Each wall is flat, endless, passes through zero and stands at right angles to its row. A trip goes straight from one point to another. Which walls does it cross, in order?
In the rows, zero is written as 128.

Walls:
(1): [164 114]
(2): [147 154]
(3): [ 79 188]
(4): [134 188]
(5): [177 118]
(6): [78 89]
Trips:
[107 167] to [140  77] -> 6, 2, 4, 3, 1, 5
[141 147] to [103 110] -> 1, 5, 6, 2, 4
[162 141] to [180 110] -> 4

Walls:
(1): [ 89 120 126 167 148  82  59 153 139 139 144 133]
(2): [179 129 113 121 177 150  39 162 132 149 142 132]
(3): [132 112 177  95 115 144 122 151 150 158 132  88]
(4): [151 112 152 108 144 139 179 156  92 121 173 202]
(5): [102 122 137  73 122 109 109  71 148 132 100 166]
(6): [137 131  82 230 171  96 170 109  57 165  75 159]
(7): [102 148 118 135 163 134 111 150 106 161 146 132]
(8): [105 109  56 111 164  90  76 127 134 167 132  96]
Trips:
[145 120  85 132  81 159 163  64 140 117 109  96] to [167  99  92 125 103 128 124 166 143  50  94 121] -> 6, 5, 2
[ 67 163 110 115 112 112 140  77 122 130 122 100] to [158 113  95  87 159 125 138  82 160 107 130 102] -> 6, 7, 2
[124 121 116 152 148 145 115 147 208  71 124 139] to [163 174 142 181 129 177 164 112 153 123 116  96] -> 1, 2, 6, 3
[119 119 110 141 114 123  86 131 133  91 141 114] to [183  97 176 155  94 231 105 195 147 134 166 156] -> 3, 8, 4, 1
[126 141  87 127 125 117 172  93 156 105 114  84] to [161 158 121 128 151 126 143 129  84 169 219 100] -> 5, 7, 4, 2, 3

Walls:
(1): [140  84 104 132 116 113 141 177  98 143 126 121 134 135 136 120 196 191
  93 143 115 119  73 126 164 159  95 116  86 142 114 157  98 152 145  84
 129 125  95  89 131 130 109 169 151 156 155 173]
(2): [125 139  75 123 172 121  87 169 133 180 134 149  43 168 121 188  91 144
  83 161  95 140 144 106 103 187 136 139 125 138 158 179 185 106  55  66
 108 111 147 119 133 114 147  87 138 172 108 149]
(3): [112 105 179 146 144 144  90 154 167 178 147 115 183 124  56 100 187 102
 221 134 177 151 159 142 151 169 156 150 127 144 139 121 188 126 104  82
 149  53  65 121 187 119 134  96 150 189  86 142]
(4): [153 131 147 131 170  96 145 104 129 139 135 137 115 162 113 101 146 185
  82  51  97 109 125 158 121 112 111 109 131 120  83 102 113  84 164 128
 119 176 160 138  93 100 155 136  96 164 137  97]
(5): [135 126 127 136 154  62 120 119 141  98 135 109 162 125 166 148  93 125
 138 135 124 131 111 109  86  59 116 169 167 109 119 166 174 122 119  86
 160  98 142  98 111 134 107  79 128  93 116 163]
(6): [128 107  64 156 117 161  91 158 186 129 163 137  81 152 105 203 152 127
 169  90 100 160  84 174  85 140 145 163 190 146 159 120  66 201 123 116
 154 134 203 203 141 121 212 115 117 117 130 172]
Trips:
[ 77 170 164 110 104  51 132 145  37 155  92 158 164 173 169 140 131 183
 171 139 159 157  97 108 147 155 130 127 157 218 134 171  70  82 146 159
 115 149 143 141 113  81 135 152 182 148 175  97] to [136 122 105 174 122  82 131  80  99  78 136 118 104 177 128 164 123 133
 133 113  58 130 108 197 188  93 120  72 105  85 184 107 100  88 134 116
 156 125 130 168  74 143 167 130  67 116 174 151] -> 6, 5
[157  89  96 124 100 171 118 168 127 121 200  86 140  97 105 118 159 115
 123 114 130 136 120 161 144 145 168 121 153 107  97 144 106 121 128 109
 111 128 136  48  92  90 179 137 154 123 114 104] to [152 127 156 121 120 110  89  79  86  82 132 130 134  52 170 185  90 129
 133 129 118 170 130 123  89 121 194 180 115 152 133 125  99 114 117  91
 163 208 129  86 123 170 174  91  89 105 176  83] -> 3, 5, 1, 4
[ 99 127  84 118 176  92 117 109 103 134 132 158 113  95 181  62  96  92
 123 112 115 105 152 111 111 116  97 143  71  82 104 114 199  99 116 113
 107  61 196 130  91 165  85 198  59 148 145  68] to [103 107 149 136 197 142 129 167 173 150 139 135 112  89 185 108 164  72
 144 128  79  87 177  78 154 147  75 111 137 119 125 127 179  96 106  94
 191  88 109 121 166 120 114  88 146 105  89 101] -> 3, 4
[127 141 124 128  90  78 119 152 106 121 100 124 100  80  96 128 144 161
 115 146 123 147 168 170 153 152 131 123 156  95 119 103 110 110 181 112
  84 126  89 151 134 183 147 138 123 134 185  64] to [157 125  48 195 132 141 118  82 161 151 182 126 135 164 124 212  75 142
 159 154  85 148  94 133 145 221 178 166 166  91 130 135 135 140 108 160
 112 154 100 128  41 191 206 134 193  95 139 165] -> 6, 2, 4, 1, 5
[102  99 170 126 108 102 167 121 103  70  87 102  40  94 120 166  95 116
 117 191  80 150 138  85 126  87  99 142  98 124 152 150 124 148 129 114
 109 165  84 172 129 116  97 113  82 129 133 130] to [116 139 176 135 152 148  91 145 125 112 175  98 101 115 169 172 146 116
  81  77 194 182 187 134 176 154 128 151 116 115 102 154 197 163 124 110
 157 173 125 102  85 168 138 113  39  90 155 105] -> 4
[190 150 118 181 112 153  33  95  70 169 135 132 137 104 136 115 102 126
  97 154  87 103 156  16 112 101 129 130  70 123 105 192 144 118  72 136
 152 114 151 158 105 136 132 164  73 106  91 141] to [121 123  80 139  89  88 108 191 139 196  90  91 180 139  74 126 120 131
  86  60 117 155  99 116 143 163 102 143 118 117 123 120 156  91  85 108
 181 142 161  94 137 122 137 117 104 119 158 170] -> 1, 4, 3, 6
[113 138 121 127 139 162 142 141 109 105 131 126 130 102 133 115 164  89
 133 129 126 145 125 118 168 109 120 130  69 124 109 225 120 161 116 149
 132 154 142 111 141  83  82 140 162 133 130 109] to [129  54  96 140 109 173  69 160  93  89  86 136  77  94 174 118 139 147
  69  93 114 100 142  86 118  81 111 136 129 156 163 131 197 178 104 144
 184 114 165 171  70 122 173  88 166  95 131  69] -> 2, 5, 6, 1
